Every row gives one point. The window is the flat piece filled in between its corners: a triangle in 3 columns, a solid with four corners in 4, and so on. A path goes straight from each point to the next, and from the last back to the first. After which points does the path pass through the window?

Window, 4 rows:
array([[ 22,  17,  23,   7],
       [-34,  33,  25,  24],
       [-33, -55,  -5, -29],
       [ 13,  23,  -5,   0]])
Path:
(1): [-35,  -4,  12, -26]
(2): [-26,  20,   3, -26]
(3): [-17, -42,   1,  -9]
(4): [ 1, 23,  7, 60]
(5): [ -9, -29,  22, -34]
(6): [  4,  30,   7, -17]
(7): [25,  0, -3, 31]
(8): [ 7,  5,  9, 42]
(9): [ 22,  21,  30, -25]
(10): [ 23,  23,  26, -28]
(11): [  4,  14, -14,  31]
(12): [-11, -57,   6,   8]
(13): [-30,  49,   5, -20]
(14): [-50,   6, -15, -54]
(15): [ 11, -21,  11,  19]
(16): [-17, -11,  -6,  24]
Through the window after points: 2, 6, 8, 10, 12, 14

Window (8 x 8):
array([[ -3,  27, -26, -36,  26, -39, -41,  -2],
       [ -6,  32,   6, -47, -35,  15, -19,  14],
       [ -2, -39, -23, -14,  31,   4,  19, -44],
       [  4,  -3, -21, -13, -14,  32,  24,  37],
       [-32,  38,   4, -20,  32,  10, -31,  21],
       [ 51, -16, -14,  -6,   5,  27,  11,  -8],
       [ 10,  -9,  37, -27, -41,  25,  41,  37],
       [ 16,  33, -10,  -2, -49, -14,  14,   0]])
Path:
(1): [ 19,  27, -38, -41,  38, -15,  13,  -5]
(2): [-10,   0, -13, -11,   4,  -3, -24, -16]
(3): [ -3,  -9,   7, -19, -39,  20, -14,  24]
(4): [  8,   9,  -3, -30,   1,  13,  33,   5]
(5): [  5,   2,  -5, -32,   6,  18,  41, -37]
(6): [ -3, -40, -29,  -3,  25, -12, -31,  -3]
(7): [-29,  -3,   4, -11, -31, -21, -18,  28]
(8): [ 33,  60, -22, -40,  -5,  23,  21, -23]
(9): [ 11,  60,  -5, -60,  56,  21, -21, -11]
(10): [-33,  13,   0,  -4,   4,  -3, -23,  28]
(11): [ -4,  -7, -11, -10,  -9,  -1,   4,  14]
(12): [ 54,  57, -25, -59, -36,  10,   5,  -6]
(13): [ 13,  20,  -8, -43,  -1, -10,  51,  28]
(14): [  2,  -3,  -6, -13, -23,  34,   3,  26]
(15): [ -7, -22,  -2, -22, -36,  10,  -5,  15]
(16): [ 36,  35, -26, -19,  29,   0,  39, -18]
Through the window after points: 3, 5, 9, 13
